Each row is a point. To make a cloud, some directions were put in groups of two or more. Within a group, all points are equally far from the middle, so they leave a hole (a ring in 2 directions, a hollow ball in 3). The other directions are filled evenly. Then the cloud was stretched, turned, moved and blurred a little. How many holes are there, and how many directions does each take, smallest first?

Cloud:
[[ 3.4  3.9]
 [ 2.7 -1.0]
 [ 1.5  5.7]
 [-2.9  2.0]
 [-1.8  3.8]
 [-3.4  4.7]
 [-6.9  2.2]
 [-1.1  4.8]
 [ 7.4  2.7]
 [-3.8  5.3]
 [ 1.3  3.5]
 [ 1.5  0.2]
 [-7.6  2.9]
 [ 1.6  8.1]]
Holes: 0

Cloud, 20 rows:
[[-3.9  5.1  0.8]
 [ 3.8 -3.3 -5.9]
 [-2.4 -4.6  1.0]
 [ 3.1  4.4  5.1]
 [ 5.0 -6.1  2.6]
 [-2.8 -1.3 -5.5]
 [-3.7  3.1 -5.0]
 [ 7.4  1.6 -1.0]
 [-7.6 -0.5  4.3]
 [-4.4 -2.0 -4.7]
 [ 6.1 -1.8  3.0]
 [-3.3 -5.2 -1.7]
 [-0.4 -2.0 -2.1]
 [-6.1 -3.7 -5.2]
 [-3.0 -5.4 -5.8]
 [-4.8  2.2 -2.9]
 [ 5.0 -0.7  3.0]
 [ 4.3 -0.6 -6.9]
 [ 2.4 -6.1  5.5]
 [-4.4 -1.8  0.4]]
Holes: 0

Cloud, 29 rows:
[[  0.5   2.5   4.7   3.7]
 [  5.3  -0.7   2.5   2.8]
 [ -3.2   4.4  -6.7   5.0]
 [  3.7  -6.3  -3.6  -0.5]
 [  0.5   4.3 -10.2  -3.1]
 [ -2.8  -1.6  -3.2   5.4]
 [ -4.6  -3.1  -1.4  -3.3]
 [ -5.4   1.7  -3.0  -4.2]
 [ -0.9  -3.9   2.0   3.4]
 [  6.6  -5.5  -4.8   1.1]
 [ -2.3  -2.2   3.3   3.6]
 [ -4.8  -1.6  -2.5  -4.5]
 [  0.1  -6.4   2.0  -5.0]
 [  1.9  -6.0  -1.9  -4.2]
 [  4.3   6.5  -6.1  -0.4]
 [ -5.3  -3.1   0.7  -3.0]
 [ -2.8   5.7  -6.6   2.7]
 [  2.6  -4.1  -1.9   6.0]
 [  3.7  -5.5   4.9  -4.1]
 [  2.6   0.7  -2.1   8.3]
 [  0.0   7.2  -6.7   2.4]
 [  0.6   1.9   0.4   6.7]
 [  2.5  -2.3  -3.3  -8.5]
 [  1.2  -6.3   0.6  -0.4]
 [  3.9  -5.9  -2.2  -3.8]
 [  5.0   4.9   0.1  -2.5]
 [  4.8  -5.8  -2.0   1.2]
 [ -3.0  -4.4  -0.8   0.8]
 [ -2.2   1.9  -3.5  -8.1]]
Holes: 1 (3)
